Each row is a point. Each copy is the shape, with its points in the same order, turned, moved and blurred by noise. Is it also mirrored, or only turned?

Shape, 6 rows:
[[  4.0   2.6   4.5]
 [ -1.9   1.6   2.6]
 [ -0.6   3.8   1.0]
 [  1.4  -5.1  -3.8]
 [ -1.7   4.3   1.1]
 [  1.7  -4.2 -10.0]]
Copy 1:
[[-1.8 -7.6 -0.9]
 [ 2.2 -3.4  2.3]
 [ 2.7 -4.2 -1.0]
 [-3.2  4.0 -1.1]
 [ 4.5 -4.2  0.3]
 [-1.0  8.0 -5.8]]
Copy 1 is: only turned
Copy 2:
[[-0.9 -3.1  5.0]
 [-2.7 -1.1 -0.3]
 [-1.3  1.9  1.0]
 [ 7.9 -0.5 -0.8]
 [-3.0  0.9 -0.8]
 [11.3  5.3 -2.4]]
Copy 2 is: only turned

Shape:
[[ 0.8 -0.8 -7.1]
 [-3.0 -0.1  5.4]
 [ 4.9 -2.3  4.1]
 [-6.0  4.0  1.5]
 [-1.8  4.7  2.0]
 [ 3.8  2.7 -5.3]
 [-0.9  0.9 -1.9]]
Copy 1, 7 rows:
[[ 5.2  2.6  4.4]
 [-3.6 -3.4 -2.4]
 [ 2.6 -0.9 -6.4]
 [-6.2 -0.4  2.8]
 [-5.0  2.4 -0.1]
 [ 3.4  6.6  1.8]
 [ 0.2  1.4  1.8]]
Copy 1 is: mirrored
Copy 2:
[[ 0.9  2.2 -3.9]
 [-1.7 -1.2  8.4]
 [-7.3  3.3  5.2]
 [ 5.0 -0.7  7.0]
 [ 2.4  3.2  7.2]
 [ 0.9  6.3 -1.5]
 [ 1.0  1.9  1.6]]
Copy 2 is: mirrored
Copy 3 (7 x 3):
[[ 0.3  2.7  5.3]
 [ 4.5 -4.9 -4.7]
 [-2.7 -2.1 -4.7]
 [ 9.5 -1.9 -1.8]
 [ 6.7  0.9 -3.6]
 [ 1.0  5.3  1.4]
 [ 3.4 -0.2  0.8]]
Copy 3 is: only turned
Copy 4 (7 x 3):
[[-3.3  9.8  1.8]
 [-1.4 -3.1  3.1]
 [ 5.1  1.7  4.9]
 [-5.3 -1.6 -1.6]
 [-1.1 -0.5 -1.9]
 [ 0.7  8.8 -1.4]
 [-2.5  3.6  0.8]]
Copy 4 is: mirrored

Shape:
[[-3.9  5.0  1.1 -2.4]
 [-0.8  4.7 -0.1  6.1]
 [ 5.6 -2.6 -2.6 -0.6]
 [-1.1  3.8 -4.0  1.2]
 [-0.3 -7.0 -5.2 -4.0]
 [-6.0  2.8  4.6 -4.7]
 [-2.4  3.3  1.1 -3.1]]
Copy 1, 7 rows:
[[ 0.9  0.2 -7.2  2.8]
 [ 7.7 -1.0 -4.3 -3.0]
 [-2.4  1.1  1.1 -6.8]
 [ 1.6 -2.3 -6.3 -3.7]
 [-7.4 -4.5  1.6 -3.5]
 [-0.6  0.9 -5.3  7.2]
 [-0.5  1.0 -5.6  1.7]]
Copy 1 is: only turned
Copy 2:
[[-4.1  2.0 -3.6  5.1]
 [ 3.1  5.7 -3.8  2.1]
 [ 0.6 -1.1  3.8 -3.3]
 [-1.9  5.1 -2.4 -0.3]
 [-4.0 -4.7 -0.8 -6.5]
 [-5.2 -2.6 -5.4  7.8]
 [-3.8  0.9 -2.0  4.2]]
Copy 2 is: only turned
Copy 3 (7 x 4):
[[ 1.5 -2.5  5.7  1.4]
 [ 8.1  3.6  4.9 -1.6]
 [ 2.2  5.7 -4.5  1.5]
 [ 6.5 -0.4  1.4  1.8]
 [-0.4 -1.7 -7.8 -1.5]
 [-3.0 -3.6  6.5 -1.0]
 [ 0.5 -1.4  4.1  1.0]]
Copy 3 is: only turned

Shape:
[[ 2.0  6.3 -5.0 -0.5]
 [-0.1  6.5  5.1  6.0]
 [-7.9  3.0 -1.9  0.1]
 [ 3.9  0.2  1.5  3.2]
 [ 0.9 -0.7 -4.1  3.5]
 [-2.4 -2.6  6.6 -3.2]
 [-3.5  1.7 -4.4 -2.7]]
Copy 1, 7 rows:
[[ 0.3  2.6 -1.1 -7.1]
 [-5.9  5.8  6.8 -2.7]
 [-8.6 -1.4 -2.9 -2.6]
 [ 1.1  1.9  5.0  0.1]
 [ 0.4 -2.7  2.0 -2.3]
 [-4.0  5.1 -1.4  6.8]
 [-3.0 -0.6 -4.6 -2.4]]
Copy 1 is: mirrored
Copy 2:
[[-1.7 -7.6 -4.4  0.0]
 [-5.8 -4.5  6.3 -0.8]
 [ 3.9 -1.1  1.0 -6.7]
 [-4.9  1.0  0.2  3.8]
 [-4.0  1.8 -4.1 -1.9]
 [ 4.6  2.9  3.4  4.5]
 [ 3.1 -1.7 -4.0 -2.8]]
Copy 2 is: mirrored
Copy 3 (7 x 4):
[[-2.6 -3.5 -5.9 -2.0]
 [ 2.9  5.1 -2.1 -7.8]
 [ 2.6 -5.4  3.3 -2.4]
 [-1.2  4.8 -1.9  0.3]
 [ 1.0 -0.5 -3.3  3.9]
 [-4.0  3.6  7.3 -1.0]
 [-1.8 -5.6  1.2  0.7]]
Copy 3 is: mirrored
Copy 4:
[[-3.6  2.4 -1.7 -8.2]
 [-1.3  6.0  7.7 -2.5]
 [-9.1  4.1 -0.4  0.7]
 [ 2.8  1.8  2.5 -2.0]
 [ 0.6  5.0 -3.5 -2.4]
 [-1.7 -4.6  2.6  4.2]
 [-5.6  1.7 -4.1 -2.2]]
Copy 4 is: only turned

Shape, 11 rows:
[[ 5.8  0.8 -5.3  6.6  0.9 -1.3]
 [-2.3 -2.7 -0.8 -4.5  0.6 -4.6]
 [-7.3 -5.2  0.9 -5.2  3.5 -0.7]
 [-3.4 -1.8  1.2 -0.1  6.8 -2.8]
 [ 4.6  2.8 -2.8 -0.5  5.3 -2.1]
 [ 2.1  2.2 -0.1  2.1 -3.5  7.6]
 [-1.7  4.5 -4.2  2.1 -4.2  5.0]
 [-1.4 -2.7  5.9  3.3 -3.1  5.4]
 [-4.6 -6.6  4.5 -0.9  0.4  3.0]
 [ 1.6 -6.4  2.0  1.8  0.1  4.2]
 [-4.3 -4.3  4.8 -2.4  0.9 -2.3]]
Copy 1, 11 rows:
[[ 2.8  3.8 -7.1  3.3  0.7 -6.8]
 [ 3.7  1.6  1.2  1.1 -2.9  5.0]
 [-2.4  0.6  3.0 -2.9 -7.4  5.9]
 [-3.3  5.6  0.3 -0.4 -2.7  3.5]
 [ 0.2  5.6 -1.3  8.3  1.2 -2.9]
 [-1.8 -7.3 -1.2  1.3  0.2 -8.3]
 [-0.7 -6.3 -5.8  3.9 -2.7 -4.7]
 [-3.7 -5.6  1.7 -5.9  2.2 -3.6]
 [-2.0 -1.8  4.5 -6.3 -2.9  0.3]
 [ 0.2  0.7  2.5 -4.9 -0.6 -5.2]
 [-1.9  0.6  2.3 -4.4 -0.4  4.8]]
Copy 1 is: mirrored
Copy 2:
[[-0.3 -5.0 -1.9 -1.4 -6.6 -4.6]
 [ 4.0  4.5  5.1  0.6  0.2  0.7]
 [ 8.0  5.8  3.1  4.0  0.3  5.8]
 [ 3.4  2.3  3.9  3.4 -5.5  5.0]
 [-1.4  2.4  0.6  2.4 -7.2 -3.2]
 [-1.4 -2.8 -7.5  4.6  2.0 -0.4]
 [ 1.4 -4.5 -3.4  7.2  2.7 -3.9]
 [-0.1 -2.9 -4.9  1.7  3.5  7.2]
 [ 4.8  2.0 -1.7  1.5  2.0  8.7]
 [ 2.8  0.4 -5.6 -1.8 -0.6  5.2]
 [ 3.5  3.3  3.5  1.0  1.4  7.0]]
Copy 2 is: only turned
